Every row gives one point. Each copy is the shape, with its points in the same order, turned, moved and blurred by noise. Is it also mirrored, or only turned?

Shape:
[[ 38 -16]
 [ 26  38]
 [-23 -16]
 [-16  -3]
 [ -2   7]
 [  8   3]
 [-10 -10]]
Copy 1 (7 x 2):
[[ -5  60]
 [ 41  30]
 [-30   3]
 [-15   4]
 [ -1  10]
 [  0  25]
 [-24  15]]
Copy 1 is: mirrored
Copy 2, 7 rows:
[[ 50  -1]
 [ 11  39]
 [ -2 -33]
 [ -7 -17]
 [  5   0]
 [ 14   1]
 [  9 -18]]
Copy 2 is: only turned
Copy 3, 7 rows:
[[ 35 -14]
 [ 27  40]
 [-24 -12]
 [-14   0]
 [ -5  11]
 [  9   8]
 [-11  -5]]
Copy 3 is: only turned

Shape:
[[ 38   4  17   8]
 [ -6   1 -10 -13]
 [-23  23 -41   5]
 [-34   4  36  -3]
 [ 11   8   3 -23]
 [ 32 -50 -18   5]
 [-53 -26  25  10]]
Copy 1:
[[ 40  27  -3  -3]
 [ -6  -1   2 -18]
 [-21 -31 -31 -14]
 [-25  36  19   7]
 [ 12  10  -1 -33]
 [ 47 -32  34  -7]
 [-33  10  39  26]]
Copy 1 is: only turned
Copy 2, 7 rows:
[[ 14   7  46 -14]
 [  9   6  -8 -29]
 [ 16  29 -35  -4]
 [-38 -19  -1 -19]
 [  2  14  13 -40]
 [ 60 -25  21 -28]
 [-23 -48 -22  -9]]
Copy 2 is: only turned

Shape, 9 rows:
[[  3 -29   7 -30   6 -17]
 [ 19 -47  -5  30  -2  24]
 [  3  14  60  -3   5  11]
 [  1   9   4   8   8  -2]
 [  6  15  11   7  -5  -5]
 [ 28   4   5 -18   9  16]
 [  2  -6 -13  -7  -4  22]
 [  4   8 -13 -29   1   7]
 [  2  -1  -9  41  21  17]]
Copy 1:
[[  9 -14 -16 -33  15  -7]
 [ 45  29 -17  13  18  21]
 [-18   0  46  -6  32   9]
 [ -4   2   5   9  -3  -5]
 [ -8  12  15   2  -4  -7]
 [ 18 -13  21 -12  -9  11]
 [  7   3  -7  -3 -13  24]
 [ -2 -15  -4 -17 -24   9]
 [ 13  12  -1  46   0   7]]
Copy 1 is: mirrored
Copy 2 (9 x 6):
[[ 13  -8 -17  -7 -31  16]
 [-32 -56   4  17  -4  18]
 [  3   4  26 -37  27  27]
 [ -2   3   3  10  15   8]
 [ -2   4  12   2  14   0]
 [ 20 -24  -7  -8  16  -1]
 [-12 -20 -21   3  12  -9]
 [ 10  -4 -26  -1   7 -14]
 [-25 -20   2  31  34  22]]
Copy 2 is: mirrored
